Each row is a point. Any point is a mix of the corners, with weights that add up to 1. It lies inside the corners' shape when no weight is negative. Is each point inside? If not, which corners have a negative weight?

Corners:
(1): [27 23 15]
(2): [-44 -14 -41]
(3): [-88 -34  42]
(4): [ -4 -24  -5]
Points:
[-47 -12   6] -> outside (4)
[-69 -18  14] -> outside (4)
[-11 -13  25] -> outside (2)
[ 17 -10 -16] -> outside (3)

Corners:
(1): [-38  49 -60 -29  37 -36 -59  47 -42  49  44]
(2): [-41  21  53  40  41   3 -28  14 -53 -45  37]
(3): [ 51  41 -40  14  38 -38 -59  56  19  -4  23]
(4): [ 26  -8  23   0 -19 -18  15  56  -2  48 -22]
(5): [ 17 -12  22 -19  52 -26 -84   1 -16  14 -35]
(6): [ 12 -42  72  23 -61  62   9 -19 -64 -41 -67]
(7): [ 53   6 -71  14  40  67 -22 -27 -25  24 -18]
(8): [-40 -47   4  21 -36  20   2  45  11   8 -20]
(9): [-58  12 -23  13 -51  -1  46 -18 -22  31 -58]
(10): [-34  23  32 -14  -3  82  61 -41  -2 -43  58]
(11): [ 54 -39 -16  -9  37 -46 -51  18 -33 -10  36]
(12): [  3  24  44  33 -21  58   9 -52   2  -9  61]
Points:
[  8  -7 -23  11 -24  24 -24  10 -22  41 -64] -> outside (2, 10, 11)
[ 29 -12   3   6  -1  13  -7  -3  -7  -4  -4] -> outside (1, 2)
[ -2  -3   0   4 -12  13  -9   9 -16  11  -2] -> outside (2)
[ 11   3   9   9   7  -5 -36   0 -29  13 -21] -> outside (8, 10)
[ -9   4  -3 -15  22   5 -14   4 -40  10  -6] -> outside (3, 8, 12)
[ 18  12   2  16  11  -6 -48  43 -23  29  -9] -> outside (9, 10, 11)

Corners:
(1): [-22  -5 -62 -47  62  38 -10 -11 -22 -42  -1  43  64  19  93  -6   8 -29
   2 -60]
(2): [-25 -15 -27 -19  56 -10   3  23 -34   4 -90  33 -29   7 -17  70   4  13
 -27 -43]
(3): [  11    5   24   45  -96   45  -27  -14  -35  -13   66 -104   -8   80
   14   61    5 -100   -2  -33]
(4): [ 45 -39  17  71  -7  -1  16  16 -49  15 -27 -28  47  95 -16  16 -52 -96
  48 -30]
(5): [ 17  30 -26 -31  37 -19  28 -48 -23  27 -17  18 -21 -30 -49 -19   9  34
  38 -23]
(6): [ 34  -2 -11 -47  51   3  -5 -46 -54 -31  -9  31 -59   3  38  29  76  28
  36  39]
(7): [ 13  -2  -3 -52 -26  12  66  -4 -43   1 -44 -16 -26  45 -36 -15 -27  21
  -5 -17]
(8): [ -65  -11   11   42  -44  -20  -26   50  -60  -25   51   -6    2   89
   13   67   74 -101   23  -14]
(9): [  3  73 -49  15  45 -24  18 -31 -13  23 -62  51  73 -38  34  -3  31  84
 -10  13]
(10): [ 44  -4  20  -2 -23 -18 -10   4  16   0  26  36   9 -36 -46   4 -20  35
   7 -18]
(11): [   9  -53  -37   47   12  -15   12   72   52  -25 -104   -7    5   86
   -4  -22  -23 -120   55  -80]
(12): [ -5  59 -34 -27  67  15  36  -8 -33  -5 -16  22  26  23  83  41  46   0
  31 -45]
(13): [ 23   0  32  -1 -14  24  22 -21 -23 -19 -37  47 -31 -14 -47  -9  16 -35
 -54  60]
(14): [ 19 -28  33  -5 -10  40 -21 -41 -15 -17 -36  21  -2 -41  10 -43  29  26
  -8 -21]
(15): [-10  18   3 -80  86 -38 -14   8  -6  15  64  26 -95 -15 -24 -22  -8  47
  42  -9]
(16): [-15  34   4 -69  35 -26 -19  26  -6 -13   4  -5  12 -46 -30  10   4  19
   1 -24]
(17): [ 27  30   0 -29  19 -24  -9  18  43  53   8  10  31  23 -19   8  37   3
  -7 -19]
(18): [-49   5  31 -49  21  22 -26 -51   3 -12  -5  53 -42 -20  -4  16  -2  16
  48  -1]
(19): [  9  30 -29  34   7  40 -17  29  26 -10 -22   8  41 -47 -74 -46  -3 -15
  16  10]
(20): [-13 -29  20   6  -1 -26  18 -17  46 -27   4   5 -24  57 -32  18  23  23
 -24 -29]
(21): [-41 -40  13 -57  39 -60  68 -26  30  50   2  44 -29 -29  -1 -17  43  81
  47   5]
Points:
[-17  20 -23 -27  33  -4   4   3 -13   0 -11  21   0   0   1   8  27  -2
  14 -12] -> outside (4, 10, 14, 20)
[ 10   8 -12 -10  17  -4   9   0 -15   3 -16  12   4   3  -4   1  15  -1
  15 -14] -> outside (18, 20)
[ -1  -2  -2  -6  13   2   6  -4 -10  -6 -13   9  -3  19  -4   5  14 -14
   9 -15] -> outside (10)
[  0   8 -11 -24  33  -8   7  -3 -12  -2 -20  28  -1  -3  -3   0  16  17
  12 -11] -> outside (3)
[-23  22   4 -21  17 -10 -10  -9  -1  -1  15  27   3 -19  -6  20  32  25
  -5 -12] -> outside (4, 6, 7, 11)
[ -5   0  -7 -19  24 -10  11   1  -9  -2 -22  26  -5   6 -10   1  12   5
  16 -17] -> outside (3)
[-16  -3 -10  -8  16   7  11 -10 -21 -15 -23  14   7  14  11   8  21 -13
  15 -15] -> outside (10, 15, 17)
